Each point is reached from the start by the listed moves, each made once or not at all, plus a little noise. Say if it took an odd or an even number of moves. Then give how often each move was made.

Moves:
(1): 3 53 46 24
(2): -29 56 -6 -59
Start: 29 -18 11 10
Points:
33 -16 9 13 -> even (0, 0)
33 36 54 37 -> odd (1, 0)
1 95 55 -26 -> even (1, 1)

Moves:
(1): 37 3 47 20 22 8 -22 -19 -10
(2): 6 52 1 -3 27 17 -27 8 -3
(3): -61 -63 23 9 11 -8 14 43 16
(4): -3 -24 -50 20 12 -12 -23 11 5
(5): -5 -28 23 -61 41 -18 0 -28 -22
(6): 11 -4 1 0 15 46 20 1 -11
(7): 31 22 5 13 28 -6 5 34 33
(8): 22 2 -4 -19 -31 37 -80 29 30
Start: 38 11 18 1 6 -2 42 -7 -11
Points:
76 -28 86 30 49 76 -16 80 47 -> odd (1, 0, 1, 0, 0, 1, 1, 1)
33 -28 42 1 13 22 -19 102 69 -> odd (0, 0, 1, 0, 0, 0, 1, 1)
11 -28 22 -23 121 -25 9 59 21 -> odd (0, 1, 1, 1, 1, 0, 1, 0)
56 -1 85 11 49 95 -56 57 15 -> odd (1, 1, 1, 0, 0, 1, 0, 1)

Moves:
(1): 12 0 2 28 26 -11 0 -15 -7 -6 0 -11 12 -12 6
(2): 9 5 -20 -31 -1 21 -34 18 12 -26 15 -5 24 -9 13
(3): 10 3 39 7 -1 12 4 -8 -1 -4 -13 3 12 -10 3
(4): -35 -16 10 12 16 11 4 39 7 9 -10 -29 1 3 -3
(5): -3 -9 12 -15 26 -10 -2 -13 23 1 11 1 -25 8 15
(6): 7 -49 -19 -4 -4 20 2 12 -16 -18 15 12 -15 -12 -21
(7): -39 22 1 2 23 37 35 -2 -16 -8 0 6 -9 -18 -5
(8): 15 9 -9 -15 24 -2 -5 29 -10 11 -12 28 10 7 -23
(9): 8 -11 -1 6 -1 1 16 12 19 13 27 13 4 -13 22
(10): 10 10 -2 -2 11 33 -12 -6 -12 32 -12 -10 -15 15 21
(11): -2 22 11 0 -4 -20 -25 27 -44 3 39 9 -18 -10 9
(12): -14 -4 -7 15 0 -10 -3 -4 -1 -17 -20 20 -5 7 23
(13): -32 -11 -3 10 -4 -9 -17 -27 0 16 7 19 14 -22 -18
(14): -6 -5 24 5 12 18 10 -4 -14 7 35 -1 31 47 14
Start: 19 -2 1 0 24 -20 7 -19 29 -21 7 16 -19 6 -20
Points:
-56 -71 69 30 64 -6 -15 2 -14 -27 71 46 -24 18 1 -> even (0, 0, 1, 1, 1, 1, 0, 0, 0, 0, 1, 1, 1, 1)
-29 18 26 -27 77 64 -15 -57 38 -12 16 27 -15 -34 14 -> even (0, 1, 1, 0, 1, 0, 1, 0, 0, 1, 0, 0, 1, 0)
-44 -29 31 -11 72 42 -13 53 -7 -86 42 35 -53 -37 17 -> even (0, 1, 1, 1, 1, 1, 1, 0, 0, 0, 1, 1, 0, 0)
30 -32 7 8 121 1 -32 53 -30 8 36 13 -65 2 -16 -> odd (1, 0, 0, 1, 1, 1, 0, 1, 0, 1, 1, 0, 0, 0)
-13 0 -26 -38 91 79 -31 99 -52 -22 43 32 -40 -17 -26 -> odd (0, 1, 0, 1, 0, 1, 1, 1, 0, 1, 1, 0, 0, 0)

Moves:
(1): 6 2 3 5 2 1 -5 -7 -3 3 -13 11 3 6 5 8 6 6 -2 2 -8 -4 -4 -2 5 -4
(2): -4 13 -5 -2 8 10 3 0 20 2 -5 27 -5 7 8 -1 -16 1 18 2 4 22 11 7 7 -8
(3): 4 -16 7 9 16 -2 6 -18 14 -32 -3 18 1 4 5 -13 28 1 -2 7 -13 -26 4 -4 -13
 -5
(4): -3 9 25 5 -8 -15 13 1 12 0 -3 15 -17 9 12 4 -1 -1 16 -2 15 9 16 3 9 -8
(5): 0 11 -9 1 9 7 -1 -12 -5 4 2 12 4 -3 8 8 -3 -6 6 -10 -6 -5 -1 -1 0 9
(6): 13 -11 3 0 -2 17 0 1 -4 -6 -19 9 -11 -15 1 7 -5 -1 -6 9 -9 3 -1 3 -2 -13
(7): 12 4 -11 16 24 23 -8 18 13 -5 -9 -13 -17 -4 2 13 -25 -9 1 0 3 1 10 -5 21
 -3
(8): 14 2 7 -12 6 -7 23 -3 10 2 -2 14 -5 32 -16 -29 -11 -12 3 21 -6 17 -13 -8
 3 5
(9): -3 0 -2 8 -5 -15 -1 10 -22 -6 -4 -2 4 0 -15 16 -19 2 3 8 -2 1 1 5 -3 18
(10): 5 -6 9 -5 -8 7 -3 5 14 -14 5 9 -3 -11 9 1 4 7 -3 -5 -7 0 -4 -1 5 -10
(11): -5 -6 7 -19 9 11 -2 11 16 3 0 -16 -6 16 20 5 -12 -15 -11 2 19 -12 -23 11
 -37 -11
(12): -10 -5 13 -6 6 -6 -17 8 -4 2 1 9 3 -1 5 -6 -20 -4 -5 -12 0 -14 6 -10 11
 3
(13): -7 -5 1 -2 12 0 -3 -16 5 19 2 -16 4 2 2 13 4 12 -2 -15 -11 -15 10 19 21
 -1
(14): 12 -10 8 -11 -1 9 14 22 -13 -2 9 -23 9 11 5 10 -11 18 1 10 13 -2 -4 -3
 -10 0
(15): -3 1 -9 -3 10 5 1 -1 2 7 -5 -10 3 -1 8 -1 -11 4 11 -19 -3 10 -8 8 3 -1
(16): 5 -8 -3 5 3 14 10 -10 3 3 3 -13 10 5 -7 -3 -9 3 9 5 1 7 -14 8 -5 -5
(17): 11 -14 12 5 10 6 -12 -4 9 13 -15 -10 -14 -3 -7 -1 -7 16 1 -3 8 2 -3 14 1
 5
(18): 0 11 -28 17 -8 0 5 -16 -8 -4 7 8 -7 7 -5 12 10 11 9 -5 0 14 17 -4 -15 6
(19): 14 -7 -3 6 -6 1 -7 -4 -6 9 3 16 5 5 2 -6 14 7 5 2 -18 15 3 4 -7 -1
(20): -2 -1 -8 -3 5 -4 7 9 16 24 -15 -7 -23 15 -22 4 12 -10 4 -1 23 3 -5 9 -14
 -7
(21): 14 -1 -5 -4 6 -6 -5 7 7 10 5 -9 8 0 11 -3 -17 11 -6 0 8 -8 4 3 9 -5
(22): 19 11 14 1 9 -4 -11 0 -14 -5 0 2 -9 15 0 27 7 21 21 5 11 8 15 11 -22 -21
(23): 6 -14 15 -20 -6 3 10 0 10 -23 5 -16 5 -1 16 18 4 -5 12 16 10 1 -3 -7 6
 -11
(24): 1 5 4 -2 6 0 -2 2 4 7 -7 -4 5 2 -3 5 -6 -4 0 -3 0 2 0 -2 -17 1
Start: 6 -9 -3 5 5 0 7 0 -2 -3 9 -14 -14 -8 -3 -6 -10 -7 -17 7 18 10 9 -38 0 1
Points:
60 -16 6 -5 74 56 -10 19 59 12 -33 24 -52 -8 27 -20 -121 0 4 -10 9 38 6
 -28 57 -18 -> even (0, 1, 0, 0, 1, 1, 1, 1, 0, 1, 0, 1, 0, 0, 1, 0, 1, 0, 0, 0, 1, 0, 0, 0)
90 -23 39 19 20 21 33 21 -30 -35 -12 4 -42 63 0 65 -69 30 51 68 30 68 36
 -43 -9 -34 -> odd (1, 0, 0, 1, 0, 1, 1, 1, 1, 0, 0, 1, 0, 1, 0, 1, 0, 1, 1, 0, 0, 1, 1, 0)
28 -19 35 -21 94 7 3 30 89 78 -37 -61 -73 58 9 -1 -104 -18 -4 -25 73 8 2
 4 10 -21 -> odd (0, 0, 0, 1, 0, 0, 1, 1, 0, 0, 1, 1, 1, 0, 1, 0, 1, 0, 0, 1, 1, 0, 0, 1)
